Rows are points. Two turns around zero, p and q, are shown by what they do to some points. Where does a point land after both, in the order given? Backwards means that the second turn is done in reverse. Each puzzle has new turns, and all numbers are rounded.
In the rows, 128 means zero.

Turn p:
[162 103] -> [126 170]
[112 114] -> [149 124]
[101 145] -> [132  96]
[109 140] -> [130 106]
[157 138] -> [102 144]
Turn q:
[ 97 158] -> [98 97]
[143 143] -> [113 143]
[138 138] -> [118 138]
[138 117] -> [139 138]
[124  84] -> [172 125]
Where do these land?
q, then p: [183 146] -> [97 79]
p, then q backwards: [120 132] -> [119 126]
p, then q: [110 133] -> [145 136]
q, then p: [121 118] -> [127 140]
p, then q: [105 111] -> [135 156]

Turn p:
[158 104 103 167] -> [134 113 124 186]
[112 135 147 149] -> [123 141 158 129]
[106  97 132 100] -> [ 90 112 117 108]
[135 126 150 151] -> [135 120 157 138]
[112 122 125  95] -> [110 126 109 101]
[143 157 142 132] -> [160 134 141 120]
[129 155  96 101] -> [143 150  88 114]
Turn q:
[115 103 114  85] -> [ 85 145 102 123]
[142 153 119 154] -> [154 100 136 123]
[148 121 167 141] -> [160 158 142 127]
[104 117 116 139] -> [106 119 147 135]
[ 91 128 141 126] -> [112 134 137 162]
[168 146 111 123] -> [151 112 104  99]
Where do these land?
p, then q: [168 124 105 133] -> [132 115 150  89]
q, then p: [ 97 121 155 100] -> [135 171 145 146]
p, then q: [126  99 116 154] -> [126 121 166 140]
q, then p: [150 137 131 145] -> [142 104 121 125]
q, then p: [ 99 160 133 108] -> [117 141 133 172]

Turn p:
[112 108 150 113  99 122] -> [111 119 135 128 159  99]
[105 159 146 159 157 144] -> [106 106  94 141  90 141]
[139 136 161 146 125 164] -> [136 119  84 130 115 102]
[131  89 114 115 130 110] -> [124 156 144 129 161 138]
[125 153  94 132 169  99] -> [120 135 150 121  97 180]
[139 118 121  88 113 127] -> [136 147 158 120 137 103]
[140  97  99  93 131  97] -> [130 165 170 117 154 140]
[143 146 147 152 109 134] -> [144 100 104 114 126 120]
[118 145 121 153 119 156] -> [144 105 112 154 113 127]
Turn q:
[134 125 129 123 106 104] -> [100 137 134 138 116 128]
[ 97 122 128 133 114 114] -> [124 122 131 164 126 122]
[128 121  95 135 139 145] -> [159 126 148 121 117 133]
[144  98 129 131 151 160] -> [144 103 147  94 143 121]
[111 139 111 148  82 102] -> [116 148 131 168  91 110]
[144 110 115 136 180 138] -> [153  94 134  95 127 154]
[128 173 174  77 107 120] -> [ 90 176  91 136 173 133]
[138 137 144 140 144 141] -> [136 119 107 109 133 122]
Where do these land?
p, then q: [109 137  95 129 190 123] -> [156 156 113 141 137  70]
p, then q: [117 151 144 125 104 144] -> [101 111 147 140 113 131]
p, then q: [112 127 134 144 185 101] -> [173 151 136 154 152 103]
p, then q: [140 151 134 121  98 105] -> [ 98 118 145 118 154 140]
p, then q: [117 101 124 111 107 142] -> [123 106  99 128 113 143]
p, then q backwards: [145 119 126 155 106 127] -> [113 135 137 128 158 147]
p, then q: [157 110 138 112 106 154] -> [109 136 114 116 104 164]
